Rows are points. Each copy is the shape, with its points in the same order, stretched, turned, moved and blurred by noise. Some copies are also mirrored. Which?
(in the rows, 128 means zero)

Shape:
[[157  58]
 [ 76 163]
 [158 128]
 [150 157]
 [142 125]]
Copy 1, 5 rows:
[[ 82 177]
 [161 126]
 [ 91 115]
 [ 98  89]
 [106 115]]
Copy 1 is: only turned
Copy 2:
[[ 52 114]
 [185 156]
 [131 100]
 [158  90]
 [119 113]]
Copy 2 is: only turned

Shape, 8 rows:
[[193 151 174]
 [116 110  69]
 [133 128 147]
 [114 120  89]
 [138 145 120]
 [124  92 124]
 [112  70 113]
 [107 151  90]]
Copy 1, 8 rows:
[[162  68   8]
 [ 69 143 173]
 [145 120  86]
 [ 92 136 162]
 [133  95 117]
 [102 165 103]
 [ 76 197 116]
 [120 104 176]]
Copy 1 is: mirrored
Copy 2:
[[179 117 212]
 [111 165  53]
 [124 149 149]
 [107 152  80]
 [129 130 118]
 [106 181 124]
 [ 99 205  99]
 [ 98 123  85]]
Copy 2 is: mirrored
Copy 3 (8 x 3):
[[103  71 151]
 [137 171  78]
 [132 126 139]
 [135 166  95]
 [116 138 120]
 [161 139 112]
 [185 145  99]
 [111 177 110]]
Copy 3 is: mirrored
Copy 4:
[[109 125  29]
 [119  91 173]
 [116 146 102]
 [121 104 156]
 [102 116 114]
 [151 130 114]
 [161 125 136]
 [103 101 164]]
Copy 4 is: only turned

Shape (10 x 6):
[[112 108 146 166 108 190]
 [145 128 140 119 177 116]
 [104 136 105 120 137  25]
 [132 116  91 131 137 135]
 [115  68 134 136 142 135]
 [125 132 128 110 115  71]
 [204 129 142 152  98 142]
 [149 143 146 106 141 193]
 [148 153 128 193  59 121]
 [132 116 117  85 131  76]]
Copy 1 (10 x 6):
[[175 101  76 175 121 131]
 [ 95 163 142 126 124 188]
 [119 184 199  80  68 136]
 [105 134 137 184 122 128]
 [125 173  79 187 100 152]
 [123 167 156  93 120 127]
 [100  79  88 123 152 112]
 [119 123 116 155 192 159]
 [171  48 126  97  94  78]
 [ 93 193 150 117 138 134]]
Copy 1 is: only turned
Copy 2, 10 rows:
[[163 124  71  90 156 142]
 [107 103 160 162 138 151]
 [ 78 198 197 122  84 136]
 [109 147 110 121 105 187]
 [173 104 117 115 118 155]
 [106 172 150 136 108 125]
 [129 185  75 149 178 167]
 [102  86  71 149 149 146]
 [126 228  71  72 167 147]
 [113 165 153 157  78 133]]
Copy 2 is: only turned

Shape (14 x 9):
[[103 150 139 179 130 148 174 116 113]
 [150 106 159 110 125 172 140 102 170]
 [161 112 136 108  84  80 123 180 119]
 [130 135 199 115 150 121 107  86 130]
 [ 95 140 137 184  73 139 168 103 114]
 [114  79 164  85 117 107  96  76 156]
 [190 135 126 160 113  88  86 166 153]
 [186 105 171 142 123 118 124 197 133]
 [114  63 173 133 143 122 122 112 172]
 [ 89 157  97 151 129 146 180 127 108]
 [144  72 129 108 118 148  85 147 115]
 [125 154 144 104 113 159 109 106 167]
 [ 22 150 123 173  87 160 169 144 113]
 [145 116 133 113 127  96 134 178 129]]
Copy 1:
[[112 133 162 190 102 147 120 155 119]
 [157 193 100 169 160 188 119  79 148]
 [138  81 150  83 154  73  99 102 203]
 [101 143  68 164 142 189 155 117 138]
 [115 112 196 210 122 131 132 119 119]
 [108 154  84 144 158 190 142  29 112]
 [174  92 125  88 149  45 134 127 173]
 [162 118 112 115 159  65  77 130 232]
 [141 161  63 181 143 155 106  50 118]
 [103 136 192 149  90 148 107 142 106]
 [116 179 142  97 177 114 102  69 166]
 [136 177 124 119 111 186 169  92 140]
 [ 75 147 218 180  47 137 134 101 121]
 [132 108 132  91 126  99  81 120 185]]
Copy 1 is: only turned
Copy 2, 14 rows:
[[128 122 106 174 138 146 179 171 108]
 [166 162 106 161 108 131 115 114  87]
 [ 90 147 152  90 107  66 116 140 160]
 [107 149 142 136 135 138 106 151  75]
 [127 102  81 163 148 117 164 190  88]
 [133 134  77 102 153 123  64 141 102]
 [ 96 105 188 100 141  56 124  76 148]
 [ 82 171 176 141  92  74 123  95 153]
 [116 155  50 139 121 133  83 116 116]
 [149 121  88 146 143 166 178 177 127]
 [132 130 126 146 139  92  72 104 155]
 [167 100 130 140 102 149 113 132  96]
 [124  72  35 184 113 185 177 214 130]
 [106 154 139 102 108 105 122 127 164]]
Copy 2 is: mirrored

Shape, 18 rows:
[[ 77 159 112 125 144  98 167  76 106 100  90 180]
 [150 120  95  72  97 139  94 106 117 111 165  94]
 [ 78 118 163  77 138 163 159 141 167  97  91 176]
 [ 93  77 199 156 115 102 136 122 149  83 178  94]
 [157 134 172 157 115 114 157 103 175 167 124 144]
 [152  60 113 145 125 150  85 156 141 147 179 106]
 [149 118 122 155 148 130  88  80 160 167 163 184]
 [136  99  97 164  90 130 132  70 107 154 140 154]
 [106  91 117 153  52 104 116 155 124 154 117 159]
 [ 99 160 148 120  78 127  84  62  77 128 102 188]
 [132 152 114  78  56  94 171 118  89 153 192 165]
 [101 134 131 169 157 125  78  89 109 115  81 116]
 [ 95 128 170 159  99 126 149 176  95 131  99 147]
 [146 157 140 151 139 159  71 138 182 135 106 165]
 [ 80 137 102 129  70 194 164 159 147 139 124 128]
 [173 145 180  99  61 150 154  81 183 123 135 117]
 [107 156 174  96 142  85 108 126 151 169 100 139]
 [139 149 134  72 105  82 123 136 142 142 169 167]]
Copy 1 (18 x 12):
[[138 111  44  93 131 119 151 180  90 119  64 195]
 [128 135 120  89  86  72 100 110 158 154 117 121]
 [169 126 137 163 151 121 111 199  98 177 157 196]
 [ 93 124 157 126  66 168 148 183 117 185 184  93]
 [130 102 118 112 182 164 182 150 132 154 150  97]
 [ 69 106 199 149 141 143  89 110 144 172 128  87]
 [101 141 130  89 213 160 116 127  96 169  88  92]
 [ 68 103  81 118 147 110 155 106 119 175  53 117]
 [ 23 104 108 174 160 122 170  88 120 130 151 160]
 [ 94 192  20 130 136 113 152 128 115 146  85 152]
 [ 83 152  95  77 142  19 198 148 146  87 142 135]
 [123 127  85 136 103 192 106 125 119 157  66 140]
 [ 81 112 121 204 134 140 164 161 135 108 149 157]
 [134 134 124 162 203 183  92 112  99 148 142 106]
 [116 105 156 217 133  70 154 107  78 157 127 151]
 [168 116  89 108 129  99 170 138 146 194 177  84]
 [150 163 124 101 161 176 173 150 152 112 174 159]
 [109 159 117  69 174  97 156 153 142  90 182 143]]
Copy 1 is: mirrored
Copy 2, 18 rows:
[[129 133  74  92 146  69  97 160 105  83 156  58]
 [206  83 135 126 176 158 165 108 120 140  79 139]
 [101  84 110 150 117  79 139 167  72 146 148  66]
 [148 184 221 147 162 141 140  69  66 131  93 111]
 [108 145 163 104 126  72  86 112 148 123 110 133]
 [145 133 173 118 192 181 172  52  96 181  99 159]
 [109 157  98  93 151 108 120  77  92 128 132 172]
 [130 162 140  45 158 150 126 139 123 137 119 115]
 [106 140 129  85 149 186 160 108 145 150  89  50]
 [143 187  73  98 116 114 133 197 163 115 102  71]
 [148  89 154  92 153 143 185 155 192  77 121  93]
 [148 192  88 115 174 101  76 117 114 134  95  98]
 [104 155 148 129 152 130 125 167 173 145 124  36]
 [111 136  68 149 125 119  82 107 116 144 106 126]
 [ 96  80 133 102 168 178 121 175 113 136  85  59]
 [150 113 183 117  95 104  94 158 152 123  71 131]
 [127 127 110 146 154  42 121  89 162 105  86 103]
 [147  84 113 141 141 108 176  84 152  91 116 116]]
Copy 2 is: mirrored
Copy 3 (18 x 12):
[[119  56 111  71  97 143 133  67 122  83 105  88]
 [ 92 129 161 138 175 181 123 138 172 158 116 138]
 [109  84 133 109  67  79 165  92 158 136 142 130]
 [175 131 151  65 103 124 143 108  97 161 114 193]
 [191 103 142 106 120 139 100 121 132 104 145  79]
 [135 154 145 105 178 130 150 170 170 146 134 155]
 [173 116 113  89 151 175  96 118 187  78 163  87]
 [155  89  96  86 159 174 130 130 140 114 134  84]
 [130  93 144  61 162  92 146 135 129 155 145  77]
 [116  25 125  88 163 161 121  80 137  93 169  74]
 [112  59 151  77 155 150  49 165 150 151 123  66]
 [121  94 128 104 146 142 169  65 114  58 126 133]
 [130  64 140  91 133  41 142 125 103 123 143 120]
 [153 120 124 130 153 108 120  80 171  92 181 117]
 [ 96 121 114 130 117  82 125 131 114 163 165 119]
 [187  99 157 155 121 167 105 103 141 160 154 106]
 [118  90 192  90 121 129 115 113 143  68 132  93]
 [131  88 174  91 152 139  76 123 187 131 123  85]]
Copy 3 is: mirrored

Shape, 16 rows:
[[ 99  85 116 139 131 172 155 123  81 110 153 109]
 [124 162 114 169 187  99 129 174 159 150 124 114]
 [137 128 191  99 140 161 154 120 166 171  85  91]
 [177 168 141 175  79 117  72 182 174 101 173  83]
 [131  77 152 137 127 190 141 155 146 143 111 187]
 [183 169 185 158 168  94 116  92 121 127 121 159]
 [100 179 199 107 119 138 132  80  75 157 161 170]
 [145  76 176 110 153 114  99 107 127  93 143 144]
 [118 145 120 104 107 183 137 114 116 162  93 110]
 [132 154 206 169 101  87  49 127 169 148 114 179]
 [ 98 100 137 122 137  98  82 175 124  96  98 176]
 [126 118 135  72 103 128 126  93 103 152  95 158]
 [142 135 140 171  87 109  99 173  69  97 154  84]
 [119  85 116 153 127 165  87 167 167 180 103 137]
 [146 100 134 109 119  84 102 182  68 143 146 163]
 [179  92 124 122 166 178  89 169 103  93 134  98]]
Copy 1:
[[106  87 102 172 153 135 120 174 149 144 129 154]
 [ 85 144 130 107 173 121 135  85  33  98 135 161]
 [119 126 154 115 153 127 167 113  90  90  46 182]
 [134 169  65 144 154  87 100  37 103 171 102 166]
 [ 72 141 145 124 134 192 150 154 135 144 100 159]
 [ 65 137 141  16 173  70 147  83 121 117 103  88]
 [152 132 111  62 172 107 158 120 203 143 136  80]
 [ 86 131 168 115 129  80 139 120 144 146 120 123]
 [141 104 120 118 123 166 112 129 140 107  73 152]
 [106 218 130  43 125  82 152  36 149 110 127 113]
 [109 181 162 127  97 114 115 126 112 125 142 117]
 [151 120 145 104  86 142 135 122 169 129  97 107]
 [132 146  52 133 138  51 104 115 121 158 128 140]
 [ 90 156 141 119 106 173 120 102 107 108 117 202]
 [141 154 116  96  93  93 144 132 121 173 153 123]
 [ 76 101 148 115 139 107  68 148 104 159  94 178]]
Copy 1 is: only turned
Copy 2, 16 rows:
[[123 140 146 154 158  68 147  98 140 140 111 118]
 [185 134  78 165 122 102  64 191 138  88 121 130]
 [133 120 172 184 136 113 184 201 118 138 141 135]
 [121 154 151 160  62 100 115 187  90  48 103  54]
 [121 101 154 116 123 102 184 146 148 107 132 158]
 [130  98  60  98 100 144 129 185 123 150 140  91]
 [ 27  74  56  68 131 118 146 145 125 174 182  91]
 [131 130 127 145  82 107 187 139 134 155 135 109]
 [103 103 159 159 158 137 131 139 139 131 163 119]
 [ 77  87 126  90  33 116 136 208 130 124 140  98]
 [140 122 140 123  72  87 129 128 133 133 170 134]
 [ 80  96 140 119 127 149 149 113 121 165 178 133]
 [137 134 151 133  97  56 111 138  86 111 113  55]
 [142  95 166 181 110 104 114 157 158  82 109 151]
 [125  91  97 127  88  90 112 112  90 126 150 118]
 [202 123 137 194 126 103 153 123 142  93 131  93]]
Copy 2 is: mirrored
Copy 3:
[[131 137 142 194 121 148 115 160 165 114  67 129]
 [110  93 151 123  91  92 120 171 180 140 185  80]
 [137  26 146 142 150 135  91 118  83 111 117 108]
 [122 143 182  68  97  98 111  83 183 185 187 186]
 [157  81 115 141 116 169 168 136 114 124  85 124]
 [ 95 149 133 106 100 176  89 156 110 133 153  85]
 [106 171 147 106 192 172 111 161  95  83  98  96]
 [ 87 151 132 141 105 148 138  79  97 147  85 100]
 [137  87 106 144 171 133  94 156 104 114 116 144]
 [123 145 108  53 135 141 134  63 125 130 182  93]
 [126 162 101 146 119 111 181  97 125 152 135  80]
 [122 136  93 133 151 127 117 127  55 105 100 116]
 [139 197 172 156 108 139 104 119 167 137 166 165]
 [115  54  97 132 123 113 169  99 161 130 148 141]
 [109 187 137 137  94 115 191 121  89 121 153 137]
 [ 88 118 150 167  96 142 136 124 125 187 117 176]]
Copy 3 is: mirrored
Copy 4, 16 rows:
[[137 114  88 138 152 183 104 103  97  77 139 155]
 [120  94 160 108 184 142 133 173  80 120 162 153]
 [193 131 165 145 105  68  79 141  90 104 174 117]
 [ 88 113 170 188 206  34 151  86 107 158  99 163]
 [205 116 190  69 115 173  67  87  71 151 106 115]
 [100  92 187  74 142  85 137 168 144 133 148  66]
 [ 84 124 179 164 102 151 162 189 165 104  97  57]
 [142 125 120  83 140 106  89  89 111 178 169  72]
 [193 112 129 148 114 121 150 138 115  86 115 149]
 [131  94 235 129 184  94 136 131 159 230  71  59]
 [157 139 111  47 192 182 149 115 121 193 102 100]
 [180 129 100 114 102 118 135 136 147 135 107 108]
 [ 83 102  85 162 226  96 165 109 120  95  90 127]
 [212  69 163 115 152 146  88  93  60 176 111 148]
 [117 114  67  88 151 128 133 133  95 147  82  78]
 [174  99  75  66 143  88 140  74  45 103 192 125]]
Copy 4 is: only turned
